Each row is a point. A path goes straight from each point to the next, and from the last back to the first. The post is the endless flat space through its rows: a point in 2 columns, a line in 3, a plane in 4, and so on, so that a path can go around it. Count how often the path circles the post. Going back the other way cancels.

Post (1 x 2):
[[23  7]]
Path (27 x 2):
[[ 59 -11]
 [ 35  12]
 [ 14  41]
 [ 44  31]
 [ 60 -20]
 [ 42   0]
 [ 39  13]
 [ 51 -20]
 [ 51   3]
 [ 26  21]
 [  3  26]
 [  9   8]
 [ 19 -17]
 [ 49  -9]
 [ 38 -32]
 [ 13  -6]
 [ -9  29]
 [ 14  33]
 [ 38  22]
 [ 45   0]
 [ 46   4]
 [ 21  45]
 [ 13  21]
 [ 11  44]
 [  2  25]
 [ 12   3]
 [ 25 -11]]
Times around: 1

Post:
[[ -6  -2  24]
 [ 33 -12 -15]]
Path, 13 rows:
[[-20   6  15]
 [ -7  18   0]
 [ -2 -26 -42]
 [-26   2  10]
 [ -8  33  -9]
 [ 44   3  -4]
 [ 60 -11 -16]
 [ 14  11  19]
 [ 12  29  12]
 [ 23   4  20]
 [ 57 -31  10]
 [ 11 -21   4]
 [-10 -13  -6]]
Times around: 1

Post:
[[ 18   0  -3 -25  -7   8]
 [  4   7   4  12  -8 -31]
 [ -1  -6  20  21   4 -16]
 [ -4 -23 -16 -29   0   1]
 [  3  28 -20  50   5 -26]]
Path, 25 rows:
[[-11 -34 -42  -1   9  -6]
 [ 15  19 -54   5  25  -6]
 [  7  16  38  -5  -3 -24]
 [ 24  48  -6  16 -28 -11]
 [-13 -21  15  28   2 -15]
 [ 10  -3 -18   4   1 -12]
 [ 26  12 -37  12  25 -11]
 [ 27   9  11  18 -22 -13]
 [ -5   8  -9  18 -20   9]
 [ -2  31 -18   4  -1   2]
 [  7 -11  -7 -30   7 -11]
 [ 37 -24  36 -10   3  -6]
 [-12 -17 -22  -3 -21 -31]
 [ -7  47 -30  42 -16 -25]
 [-11  -7 -16 -29   9  -4]
 [ -7 -28  13   1  28 -39]
 [  7  17   1  42  -7 -60]
 [-10 -11   4  27  -8 -15]
 [-21  -6   1 -13  -3  18]
 [-13   5 -13  23 -25 -17]
 [ 28  34 -17  43  -4  10]
 [ -7 -37  25  -2   3 -41]
 [  4  -3   3   3  11 -13]
 [ -5  27 -22  20  -8 -15]
 [-11   5  -6   4 -34 -43]]
Times around: 0

Post, 7 rows:
[[ 14  11  19  31 -22  11  14 -14]
 [-35  -9 -10   4 -15 -32 -34  20]
 [-13 -16  12   7  -2 -16 -23  -6]
 [-27   7  15 -10   0 -32  -8   3]
 [ -1   2   6  -3  24   3  14 -13]
 [ 32  14   9   7  11  16   7 -19]
 [ 29 -19   9  40  -3   4 -10  21]]
Path, 25 rows:
[[ 40 -14  -4  16  16  -8 -16  10]
 [-30 -24 -15  32   4 -15 -23  -9]
 [ -4 -16  30  22  23  -7   8 -28]
 [ 19 -10 -10  15 -11 -11 -40 -19]
 [-37  26  28  -6 -34 -32  26 -10]
 [  6 -13  34  -9  -9  -8 -11  -7]
 [  3   3 -22  -7  -8   3 -30 -18]
 [ 20  -4  14   8   0 -16  -3 -13]
 [-42   3   5  14 -13 -39  -4   4]
 [-19  20 -21   6  -5  -3 -23   2]
 [ -6  -5   1 -11  21  16 -18  -3]
 [  1 -15  10  18  15  -8 -33  26]
 [ 10 -23  11   5  23 -16 -45   4]
 [  5  -8   9  20   5 -17  -8  -2]
 [  9 -60  14  38  -9 -20 -23  17]
 [ 10  21  13  12 -31  -7  -3   1]
 [  5  28   9 -20  -8  -4   3  -6]
 [ 13  10  13   6 -32  -5   5  -9]
 [ 19  -6  24  26  -9 -19   0  11]
 [  6  15  33   9  16 -25  19  12]
 [ 14 -26   5  45  -2   7 -34  16]
 [ -4 -10  29  20 -16   0 -32  15]
 [  1  -4  12  31 -13  -6 -42  18]
 [ 29   7  -2  37   7   5   5  26]
 [ 33  24 -19  23 -15 -18 -11  33]]
Times around: 0

Post, 10 rows:
[[  0 -19   5   6   2  20  11  29  22  -8  22]
 [-19   8   3 -26   5 -38  23  12  11   5 -32]
 [-32 -43 -46 -33 -16 -19  -2  38  -8   8 -12]
 [ 16   7  -6  20  10 -12   8  27   6   2 -10]
 [-30  23  29   2 -23 -29  19  22 -13   9 -48]
 [ 11 -37 -34   1 -17  19  11  15  22  -9   5]
 [  8   5 -10  12  -3  -2   3  11   8 -10  31]
 [-31  17  11 -16   5  -6  13  10  -7 -16 -28]
 [ -5   2  19 -11   3 -22  24  10 -19  -5 -18]
 [-20 -59 -32 -24 -16  -9 -24  14  -2  20 -10]]
Path (14 x 11):
[[  0  -1  12  14 -20 -31  21  21  10  -8 -18]
 [ -3 -17   3 -24  -4  -9 -20  18  39   0  -3]
 [-14 -32  -5 -34 -21  -1  13  31  21   5  -2]
 [-33   2 -41 -34  25  -7 -10  22 -10  12  -8]
 [-35  -4 -10 -17 -23  -8  23   9 -10  -6  11]
 [-10 -13  10 -14  -2 -44  13 -10   5   7 -27]
 [ -7 -52 -45 -26 -10 -26  17  60  41   3 -11]
 [ 14  -5  -4 -24 -17  10 -15 -21   9 -11 -48]
 [-15   8 -24  -1   2 -19 -20  48 -18 -25  14]
 [  4 -26   6 -11  11 -20 -10  12  -6 -19   8]
 [-10 -10 -26 -35 -22 -33 -13  22  17   2 -25]
 [-15  -8   8   5 -33  26   6  14   0  -4  11]
 [-15  12  -8  13  13  19  24  15  16   1 -13]
 [-21 -32  10  13 -31 -15  22  16 -15   9   5]]
Times around: 2

Post, 11 rows:
[[ -1   9   5  -5  -1  -8   0  -1  -5  11   1  28]
 [  3   6 -20   5  -2  -3   1 -27  15   7   8  12]
 [ 17 -20 -14  19   9  10 -10  12  22  46   0  13]
 [  8  37  -3  -3   9 -24  -3  -8   0   9  -1  -9]
 [  3 -19  -1  19  17   8   6  28  -8  24  21  -1]
 [  1  25  -3  -8 -17  -1  18  10   5 -17  -9 -21]
 [ -4  -1  31  -9   5  -6  11  12 -21 -27 -11 -22]
 [ -1  14 -40 -10  -7 -10   5  -3 -11  14  -5   4]
 [  2  -3  -9  15 -24 -12   3  20   2   8  -1 -23]
 [  2  18  18  -9  -1  12 -35  22  -8   6  -3   6]
 [ -7  -3  33 -23  -8  -2  -6  38 -14 -10   2 -23]]
Path (29 x 12):
[[-11  36  25  18  -6  -1 -14  13 -14  12  15  19]
 [-11  35  -4 -18  -8  -4 -10  15  24 -14  -3 -48]
 [  5   9 -20  -1  10   2  -7  -1  -5  -7 -20 -11]
 [  6  11   5  -3  -8  -2 -18  18  11  12 -31 -11]
 [-12 -22  10 -28 -11  11 -16  32 -14   2  -7 -18]
 [  6  -8  27   2   7   0 -14   4  -6  20   0  -9]
 [-24  11  48 -19 -32 -20 -10  28  -8 -14 -18 -13]
 [ -7 -16 -28  -1 -39 -19  33  -2  34   2   8  -9]
 [  6  -8  38   2  -1   0 -22   4   5   1  10  26]
 [  8  -7   4 -26  -2   0  15 -12   8 -13  13 -24]
 [  6   5  21   3   2 -18   5 -18  -9   2  10  20]
 [ 19   6 -23  12  25  -2   0  21   1  43  19  21]
 [  7 -10  21   0  25  -1   2 -16 -44 -10  11 -14]
 [ -4  -5  23  20 -26   7 -23   6   9  19   1   0]
 [-11  10  41  12 -13  -2  -5 -13  13   2   4  14]
 [-30   2  37  -8 -14   2 -29  16 -15 -15  -6   5]
 [ -2   5   7 -27  28  17  11  15   1  -7   4  22]
 [ -1  -8  60 -22 -16 -30 -21   5  -8 -14 -14   6]
 [ 19  -2 -14 -15   5  26 -11  28   5  38 -11   7]
 [-12  -6  39 -26 -32   4 -16   8 -17  -3 -12   5]
 [ 15  14 -26   2   6  13  20   6   3  22  -5 -11]
 [ -4  17 -37  21  -7  -1  19  14  -6  21 -14 -20]
 [  1  14 -27 -10  40   1  -9   2   5  33 -20  13]
 [ -5  27 -16 -15  10 -26   1 -10 -12 -16  23 -22]
 [ 28   2   8   2  37  26 -10  -9  11   1  -8   8]
 [ -6 -36  26   7  19  11 -33   5  -8  -7  43  17]
 [ -3   7  -6  -8 -38  -3 -28  34  -7  -5  -8  -2]
 [  5 -12  13 -19 -13  -3  -3  -9 -12 -18 -22   6]
 [  8  -3  13 -33 -39  -1  -1  20  -2  15 -18  13]]
Times around: 3

Post (13 x 14):
[[-10   3  11 -10   7 -15 -14  -7  -5   5  -2   4   2  20]
 [-10   2  -3   5  15 -23  -6 -26  -7   2   2 -27  -8  -3]
 [ -7  -3 -21 -10 -10  -4  10  -9 -18  11  -9   4  12  -3]
 [ -3   0  32  -1  -1   5  14  30   7  -2  -6  -5   3 -25]
 [ 15  24  13  15 -15   6  10  -5   0 -21  26   3  14 -11]
 [  2  12  -4  22   6   1 -18  -2 -16   5 -32 -18  32 -10]
 [  1   6 -13  -7   4   1  -1  11   1  -6   1   2  -9  -9]
 [-19   9 -14  -7   3 -10   3  11 -11  11  12  -8  -2  11]
 [ 15   1 -10   3 -13 -22   0   3   3  -3   6   8   9  -6]
 [ -4  -5  17  -7   5  13   0  16   1   5  13  -1  20  -6]
 [  9   5   5   2  13   5  -7   3  -5  23  -3   5  12 -12]
 [ -8  15 -15  -1  23 -14  -6  -3   9  -7  -9  -3   0  19]
 [-35  -3 -28 -14   6  -4 -10 -13  -8  30  21  14   9 -11]]
Path, 19 rows:
[[  1  -4  16 -22  -7   3  -1  11 -16  15   6  15  16  -6]
 [-25  -9 -11 -13  11 -24 -12 -10 -23   2 -21  12   5  16]
 [ -6   2  -2  -9  32  -4   5 -43  10   0  -9   4 -15   5]
 [ 14  -4  -6 -12   0  10   6   0  18  -9   7  21  10  -5]
 [ 12  -1 -18 -13 -13  13   1  18   4  20  14  16   2 -60]
 [-12  24  11  -1  14  -4   7   9 -20  15 -10 -10  19   7]
 [ -5  -1   8   4   2 -20  -5   3   1   4   8   5  14  -8]
 [ -3  19  -2  17   2  14  -5 -24 -20  -6  10  -4  15  12]
 [ -3   9  17  17  -3   7   6 -19  -9  22  30 -15  -2 -18]
 [  2   6   1  15  -6  10   1 -16 -26  -1  -7 -12  13  -9]
 [ 17  16   3  12   8  -3  -2  -4 -20 -11   1  11  26  14]
 [  8   8   9  -4   1  -1  -7 -28   0  -8  -1  -3  16 -14]
 [ 11  12 -25  -2 -19  21  -7  16  -3   1  28  -7  23 -14]
 [-12  -3  -7   8  19   7 -18  -3   1   7   8 -23  10   2]
 [ -1  -9  -3  -9 -18 -20  -7   6   6  17  42  42  28   5]
 [ 10   0  15  -1   1   6 -12 -17 -25  14  -7   9   1 -12]
 [ -6   1 -13  10 -12 -14  12  12   9 -10   7  11   2 -11]
 [ 27  -3   1  10   4   6 -13  14  12  18   9 -14  31  -6]
 [ 24  27   3  -1   1   9  14  -4   1  -2  -2   0   9  -9]]
Times around: 1
